Rows are points. Any point is a mix of the corners, with weights that add up to 1. It lies inside the corners' shape when no weight is negative. Is each point inside? If not, which corners have a negative weight?
In the rows, zero is written as 100.

Corners:
(1): 87,151,99
(2): 36,100,26
(3): 133,98,148
(4): 178,92,132
Points:
96,141,102 -> inside
165,96,126 -> inside
90,99,69 -> inside
130,101,140 -> inside
130,111,102 -> outside (3)
99,132,105 -> inside

Corners:
(1): 53,73,71,67,119,138,5,65,94,120,108
(2): 123,125,87,63,88,103,133,55,88,110,139
(3): 79,94,132,165,63,174,81,103,71,76,77
(4): 85,109,72,166,77,129,95,76,79,52,62
(5): 96,88,75,106,97,82,130,107,53,111,126
(6): 46,130,138,146,77,108,57,108,84,73,65
(7): 120,80,163,179,119,131,56,96,76,47,67
(8): 131,101,74,89,76,90,131,79,78,148,68
(9): 151,102,83,106,65,93,102,128,113,92,118
(10): 134,125,68,64,134,107,163,109,115,143,116
(11): 136,149,50,108,97,100,95,103,94,147,119
(12): 53,53,124,121,125,107,35,15,136,145,143
Points:
52,82,116,131,95,134,61,45,76,86,93 -> outside (9, 10, 11)
80,80,98,137,86,118,53,77,83,104,83 -> outside (2, 10)
98,102,65,87,95,109,97,76,98,138,128 -> outside (6, 7)
83,91,107,119,94,130,84,88,86,95,92 -> outside (11)
103,104,99,122,104,121,93,97,95,96,107 -> outside (8)
114,113,98,118,90,107,113,91,87,104,104 -> outside (1)

Corners:
(1): 121,115,117,120,94,90,102,107,73,89,95,84,63,111,108,99,140,115,122,106
(2): 117,64,93,63,94,79,73,114,115,85,79,87,97,107,111,94,98,90,78,113
(3): 56,116,107,44,95,106,96,109,88,86,112,116,109,91,35,117,91,92,107,91
(4): 107,104,122,98,89,113,83,108,145,117,88,106,115,119,132,55,92,117,111,93
(5): 121,127,100,72,103,86,100,102,104,117,95,114,96,118,111,118,99,89,105,96
(6): 20,108,37,65,42,137,112,68,101,88,93,94,108,82,114,123,101,120,129,99
(7): 110,124,113,104,95,77,67,102,128,95,79,163,83,116,108,112,98,115,111,82
(8): 83,131,107,96,82,84,95,72,85,81,102,93,108,74,105,70,100,83,109,101
(9): 99,96,109,105,86,79,90,71,90,101,89,123,109,116,96,115,97,131,112,81
(10): 127,116,80,115,71,93,98,126,77,87,113,87,116,64,75,125,89,123,116,132
(11): 137,108,59,114,98,159,87,50,90,91,99,163,100,107,127,61,113,132,42,141
(12): 125,125,99,123,103,87,114,91,109,77,80,88,127,124,98,81,160,106,90,123
(13): 116,109,108,78,97,91,89,121,97,66,141,121,112,114,124,92,115,111,84,81
(14): 115,31,91,113,78,92,81,112,79,101,84,97,81,114,86,104,121,5,110,96
(15): 117,111,114,88,70,88,120,98,120,85,122,126,93,102,114,115,101,127,92,121
(16): 114,84,120,116,72,92,54,113,133,118,109,81,113,116,95,105,156,113,54,91
(17): 61,111,117,123,97,90,105,110,112,97,83,79,102,97,125,116,106,104,115,101
(18): 129,74,120,101,87,125,76,82,129,77,85,92,114,69,133,109,92,83,121,83
(19): 98,121,75,108,86,86,108,92,102,82,85,73,78,115,68,115,88,103,99,89
(20): 62,124,90,52,110,97,72,80,107,96,160,132,106,104,81,113,92,114,134,91
(21): 120,77,87,112,103,67,107,93,107,114,111,96,100,58,111,86,113,119,112,77
Points:
49,119,98,75,96,108,61,86,96,82,91,117,83,114,100,120,101,65,113,81 -> outside (4, 9, 10, 12, 15, 21)
95,105,94,88,87,96,90,94,109,93,103,108,106,100,98,104,105,104,100,98 -> outside (1)
114,101,94,103,90,104,92,91,102,90,99,112,104,108,106,92,119,103,88,108 -> inside
79,103,101,76,87,78,83,100,108,92,115,110,108,92,90,121,101,94,120,87 -> outside (1, 4, 11, 19)
96,94,95,88,86,103,92,92,103,94,104,115,101,84,118,101,98,106,112,97 -> outside (12, 16, 19)

Corners:
(1): 78,53,81,91,49,70,118,148,56,74,55,102,121,95,81,125,98,147,94,132
(2): 137,93,104,50,55,76,53,73,120,84,78,167,107,148,126,100,31,45,41,145
(3): 105,44,157,146,55,76,124,102,105,125,70,95,90,22,63,67,146,59,140,123
(4): 125,87,102,59,84,77,105,68,121,122,93,76,124,134,100,77,101,148,65,67
(5): 161,117,81,59,164,90,129,94,137,132,135,64,99,126,114,124,101,95,145,134
(6): 123,119,152,83,89,141,170,160,146,138,92,151,113,89,103,152,90,142,155,150
(7): 138,71,77,132,112,46,69,55,55,79,84,179,125,82,154,101,5,50,47,54
(8): 107,121,124,137,74,152,68,95,105,71,88,70,64,57,73,123,132,108,84,39
(9): 55,109,131,98,153,91,50,97,82,105,109,141,72,145,136,110,65,69,69,86
(10): 130,122,133,91,85,156,102,52,59,153,107,96,152,100,161,130,89,31,109,87
(11): 97,78,78,58,126,137,103,99,83,85,92,170,94,101,89,76,132,75,95,104
(12): 81,116,111,49,127,99,128,103,117,84,66,99,125,103,96,82,108,52,127,85
(13): 142,129,124,129,99,115,61,65,51,84,80,89,150,109,97,46,128,71,100,105
(14): 148,99,87,46,116,58,66,143,68,143,69,133,133,73,104,93,49,98,102,100
(15): 112,144,121,33,89,85,139,91,109,139,69,104,35,83,123,73,116,132,70,159
(16): 140,85,106,124,128,144,151,107,118,107,128,63,56,115,100,65,37,127,149,65
(17): 71,87,125,148,148,132,80,106,151,112,100,70,68,82,93,99,69,98,73,145
(18): 58,103,73,65,97,90,50,34,115,75,155,167,72,39,138,29,110,61,134,129
(19): 84,131,78,108,124,110,41,54,46,73,100,150,99,139,57,129,43,87,29,51
(20): 120,120,81,49,139,100,123,129,97,82,179,73,119,68,74,95,117,122,108,123
(21): 59,108,79,131,70,69,162,139,126,148,76,138,62,99,142,73,94,55,102,115
Points:
107,97,96,112,101,63,74,91,103,97,101,91,70,91,95,79,72,118,67,109 -> outside (6, 10, 11, 12)
118,104,101,83,99,92,100,98,87,107,92,120,106,94,110,95,89,89,100,99 -> outside (17)
112,93,100,91,113,98,76,77,82,91,103,102,102,92,102,92,86,85,85,94 -> outside (6, 21)
111,114,112,75,106,118,111,93,106,115,111,109,86,102,105,83,103,91,120,105 -> outside (1, 7, 17)
141,119,99,60,136,163,115,115,32,83,70,101,136,140,80,158,93,165,99,38 -> outside (2, 3, 17, 18, 20, 21)
134,109,85,39,93,49,93,90,68,120,61,161,152,150,133,116,68,76,64,118 -> outside (3, 8, 16, 17, 18, 20)
129,104,122,97,113,113,116,95,121,124,98,103,89,92,124,73,89,82,126,105 -> outside (1, 19, 20)

Corners:
(1): 83,84,127,63,71,106,117,88,87,98,106,114,102,109,109,109,109,102,105,97
(2): 115,93,105,111,77,107,118,126,95,121,100,96,90,103,92,106,107,71,100,90
(3): 93,103,106,81,90,110,105,94,113,100,70,136,94,108,113,102,97,100,114,103
(4): 100,95,92,102,96,86,108,111,5,110,73,95,106,93,102,92,92,94,114,87
(5): 90,109,111,113,88,82,117,93,91,135,112,80,112,101,114,93,102,91,90,113
(6): 84,93,98,101,108,95,79,98,90,94,96,146,88,109,113,98,85,103,112,88
(7): 116,100,103,102,108,64,84,103,83,112,72,97,93,103,78,95,112,91,119,106
(8): 93,113,111,95,96,77,115,90,88,89,95,93,94,103,80,112,87,76,111,86
(9): 87,98,131,101,103,106,121,84,87,128,113,89,114,89,109,109,96,93,91,106
(10): 88,96,104,105,105,109,109,115,112,85,106,95,92,74,122,105,117,108,105,92
(11): 82,96,111,103,76,115,85,84,117,93,106,120,106,110,95,109,105,106,107,89
(12): 83,93,110,104,107,114,110,98,111,95,88,91,84,108,117,99,106,110,114,106
(13): 122,118,111,121,112,87,77,100,111,125,89,86,100,99,121,105,147,98,107,90
(14): 108,100,108,118,93,84,116,97,110,110,115,76,105,100,113,76,121,76,54,103
(15): 82,94,130,94,69,91,119,83,111,80,111,99,89,91,97,116,87,115,107,94
(16): 100,99,107,106,92,116,51,103,115,89,110,104,92,92,114,101,104,119,79,94
(17): 80,97,102,101,94,113,105,80,108,88,113,105,75,86,113,102,92,96,97,106
(18): 84,111,107,106,93,118,110,91,120,105,113,99,91,100,101,104,114,111,75,102
(19): 95,119,118,94,88,104,113,117,106,97,99,126,93,97,102,87,138,69,99,99
(20): 101,98,117,73,86,111,93,106,115,81,104,136,91,96,105,65,86,107,111,88
(21): 115,101,108,105,107,103,114,88,74,103,112,85,92,106,114,111,101,102,89,117
Points:
97,102,111,99,92,100,103,97,99,103,100,106,94,102,105,97,105,95,100,99 -> outside (10)
94,101,110,94,91,104,101,101,97,92,95,112,90,100,103,103,108,100,109,94 -> outside (5, 9, 14)
99,105,111,103,98,109,95,99,117,95,100,110,88,99,104,106,109,100,103,99 -> outside (1, 4, 5, 14)
90,100,109,100,93,105,103,102,100,103,102,107,98,98,112,96,108,94,96,94 -> outside (7, 15, 21)
92,100,111,101,91,98,101,99,100,102,99,104,96,97,106,99,106,99,103,95 -> outside (21)
92,99,109,98,92,104,98,98,103,96,98,109,89,99,106,101,104,105,108,99 -> outside (8, 9, 14)

Corners:
(1): 99,100,133,72,90,144,92,120,102,107,151,103,107,112,109,134,129,113,100,172
(2): 157,126,115,103,123,105,118,85,107,54,105,138,132,80,112,109,36,64,106,53
(3): 141,77,130,119,81,105,75,92,89,97,151,129,90,143,99,130,77,118,56,124
(4): 90,88,94,111,75,179,113,60,88,98,84,68,80,123,69,80,158,138,94,100
(5): 55,61,81,129,77,141,82,105,90,102,68,51,91,127,101,90,69,116,123,96
(6): 140,35,104,85,109,116,98,140,71,89,154,113,107,75,79,59,141,150,75,143
(7): 55,100,99,133,37,100,94,115,64,103,111,46,73,108,62,96,131,99,108,116
(8): 127,79,120,114,104,91,81,74,68,89,137,194,123,71,113,51,58,94,126,61
(9): 30,106,30,98,96,118,92,105,124,95,79,59,70,122,65,107,92,65,95,95
(10): 124,89,79,108,92,110,102,120,89,110,121,115,86,80,147,107,107,158,125,103
(11): 58,36,58,112,9,155,94,142,111,29,54,39,68,141,77,80,126,73,150,112
(12): 57,80,128,107,84,94,57,118,143,95,58,95,83,93,85,127,105,99,129,116
(13): 71,75,74,37,77,143,78,108,129,94,78,37,58,106,80,132,95,97,108,112
(14): 158,87,144,91,107,94,107,94,143,118,119,136,149,100,154,92,63,68,134,53
(15): 38,57,98,135,54,152,76,117,98,73,107,53,92,167,102,144,156,94,80,80
(16): 62,57,124,102,106,81,113,90,93,54,128,88,84,126,79,119,144,132,106,126
(17): 92,87,138,77,103,101,99,129,133,82,138,134,118,109,55,151,81,125,129,129
(18): 161,131,134,122,157,97,91,80,134,72,174,133,116,57,131,61,44,104,135,35
(19): 51,125,71,79,87,124,124,131,91,87,87,50,43,128,92,92,84,88,98,85
(20): 60,129,76,66,62,103,64,92,151,77,96,82,142,118,117,49,92,98,116,83
(21): 130,110,119,64,146,98,125,57,182,101,134,165,127,13,119,56,5,97,90,55
Points:
87,87,105,107,86,113,92,112,104,84,112,97,98,112,90,104,103,108,116,104 -> outside (13, 21)
94,74,107,100,90,116,90,107,114,98,115,102,98,101,96,109,103,112,113,110 -> outside (2, 19, 20)
92,71,87,102,71,116,87,104,99,82,108,96,108,110,110,86,92,98,108,98 -> outside (4, 12, 17, 18, 19)
117,78,115,91,112,117,97,99,126,82,128,110,103,97,101,116,99,111,104,103 -> outside (5, 7, 8, 19, 20)
112,97,112,93,97,114,105,99,108,86,126,109,103,92,94,89,83,111,114,95 -> outside (9, 12, 15)
81,90,108,92,73,116,89,107,118,77,95,85,98,115,101,106,109,95,127,95 -> outside (3, 5, 6, 9, 21)
111,96,95,90,97,118,105,97,108,87,118,99,98,90,108,83,82,103,107,90 -> outside (12, 15, 17)

Corners:
(1): 143,95,138,85,174,105,115,138,164,94,156,86,110,121,111,60,133,110,129,106
(2): 133,115,102,73,195,118,81,91,177,162,116,42,137,159,105,86,84,116,65,108
(3): 130,107,93,128,78,104,143,96,151,93,76,85,143,145,80,62,62,96,136,94
(4): 52,141,128,92,120,88,93,102,135,164,128,40,162,88,88,121,80,73,51,179
(5): 140,94,51,71,117,87,125,93,155,108,77,79,125,125,108,97,123,71,55,142
(6): 126,123,118,131,165,162,136,90,145,193,89,57,138,112,82,55,52,93,123,107
(7): 155,132,109,50,85,120,55,125,56,90,34,129,93,70,22,147,44,103,150,142
(8): 84,126,64,142,73,131,160,61,142,111,58,54,74,95,147,105,72,167,96,32
(9): 56,130,135,108,170,97,152,89,113,76,156,125,146,158,100,89,97,117,84,160
(10): 87,90,118,113,100,133,88,87,103,112,122,120,79,89,75,113,91,69,144,82
(11): 86,136,118,109,63,98,72,116,56,121,130,125,143,60,48,109,94,125,142,133
(12): 143,66,116,92,80,116,60,159,120,118,80,105,101,76,32,79,125,106,81,116
(13): 110,76,167,127,129,80,152,108,73,104,156,61,92,51,121,31,119,47,115,64
(14): 117,90,88,119,111,167,103,105,155,108,122,71,154,142,113,122,72,103,161,65
(15): 130,116,161,60,62,79,143,115,55,87,121,163,69,110,72,125,115,108,102,134
(16): 156,130,39,21,130,114,92,109,86,38,112,138,59,80,66,80,93,122,56,105
(17): 77,126,149,111,36,113,92,133,80,78,64,141,111,114,115,90,34,137,174,147
(18): 56,54,108,125,97,46,189,108,123,134,149,90,51,61,102,40,64,78,55,73
(19): 56,125,161,74,133,116,139,40,112,94,120,136,148,93,131,116,81,82,112,127
(20): 46,90,126,56,79,78,153,38,76,62,102,114,85,76,102,101,86,64,93,168
(21): 58,108,104,77,73,91,131,97,82,115,82,79,115,58,82,87,103,69,108,73
Points:
72,113,129,87,72,84,122,89,68,74,120,138,110,86,87,107,69,87,118,150 -> outside (1, 2, 6, 8, 12, 21)
97,110,116,94,101,100,122,96,106,104,102,99,107,95,89,88,86,99,104,118 -> outside (14)
84,129,106,96,122,119,117,84,123,111,103,92,124,112,98,100,60,114,113,114 -> outside (5, 12, 13, 15)
85,110,124,94,119,100,137,89,97,107,141,105,94,81,91,100,85,97,96,113 -> outside (2, 3, 5, 12, 17, 21)
106,110,116,95,103,100,117,108,106,110,103,96,103,94,84,84,89,99,100,120 -> outside (14, 19)
97,110,121,102,113,107,123,99,121,117,112,90,123,109,97,94,89,98,108,118 -> outside (16)
94,110,112,92,102,103,117,103,112,107,110,96,111,98,93,94,79,98,101,120 -> inside
97,110,109,80,100,103,125,95,104,93,97,118,91,92,84,92,85,93,97,123 -> outside (2, 11, 13, 14)

Corners:
(1): 89,121,100,139,95,166,84,73,109,95,71,118,96,132,89,116,143,114,108,151
(2): 89,101,139,71,52,143,80,146,94,72,109,114,134,156,104,112,38,62,118,100
(3): 134,161,67,31,163,44,66,108,43,80,54,24,54,48,98,92,166,55,23,98
(4): 62,108,128,62,111,50,90,145,80,86,79,46,69,47,67,80,121,132,121,114
(5): 101,17,23,101,126,146,52,48,92,102,58,77,87,79,104,81,106,151,118,118
(6): 83,83,74,111,86,113,169,140,56,81,81,126,130,62,45,145,74,41,98,102
(7): 61,139,28,75,113,118,110,60,130,112,102,66,99,100,81,31,26,74,105,125
(8): 155,149,36,88,195,126,68,66,118,73,168,84,55,117,144,91,94,119,86,98
(9): 56,119,164,111,96,108,72,128,100,80,99,36,75,121,153,101,113,141,107,69
(10): 127,122,99,122,63,120,107,129,94,63,60,98,81,91,73,76,108,137,88,101
(11): 114,38,112,110,93,96,57,117,67,89,107,116,109,80,6,110,161,88,52,52
(12): 119,59,117,65,133,143,148,126,111,117,101,103,109,112,58,146,108,124,126,114
(13): 104,27,78,119,96,129,50,144,156,93,121,61,88,126,92,75,78,76,181,66
(14): 63,162,99,9,68,74,67,133,100,168,70,56,70,23,97,73,118,129,58,74
(15): 88,97,137,153,87,75,108,79,91,75,68,77,52,109,81,116,99,75,132,141
(16): 63,88,143,88,38,126,142,86,139,26,81,131,87,123,79,68,20,33,109,152
(17): 105,111,101,70,180,90,89,126,141,102,106,71,122,91,110,110,23,52,75,112
(18): 88,99,12,84,119,103,67,85,128,105,121,105,106,89,45,121,82,111,80,50
(19): 125,66,84,67,148,87,109,103,96,38,100,145,85,160,139,92,42,69,103,101
(20): 95,83,127,89,43,66,99,103,142,111,90,117,154,116,96,116,108,47,108,85
(21): 81,67,42,46,106,89,72,117,125,86,114,95,97,140,76,61,75,96,69,139
Points:
102,97,79,77,118,104,77,110,97,102,92,80,96,89,87,98,114,106,87,91 -> outside (15, 16)
75,92,66,70,96,102,97,117,116,87,105,91,105,98,90,78,51,90,103,100 -> outside (1, 3, 11, 12, 15)
97,109,75,86,119,104,102,103,112,81,103,84,79,96,83,88,70,78,89,98 -> outside (1, 2, 4, 5, 20)
99,93,88,87,110,107,91,97,101,78,86,96,87,108,93,94,92,87,96,112 -> inside
104,138,122,79,108,74,80,109,87,68,84,86,75,94,107,101,114,86,68,91 -> outside (5, 6, 7, 12, 13, 21)
90,93,97,89,98,107,90,107,105,91,83,91,99,103,86,98,96,90,101,108 -> outside (8)
82,83,112,98,87,117,115,125,112,73,99,107,114,117,71,100,70,81,109,101 -> outside (3, 5, 8, 14, 15)
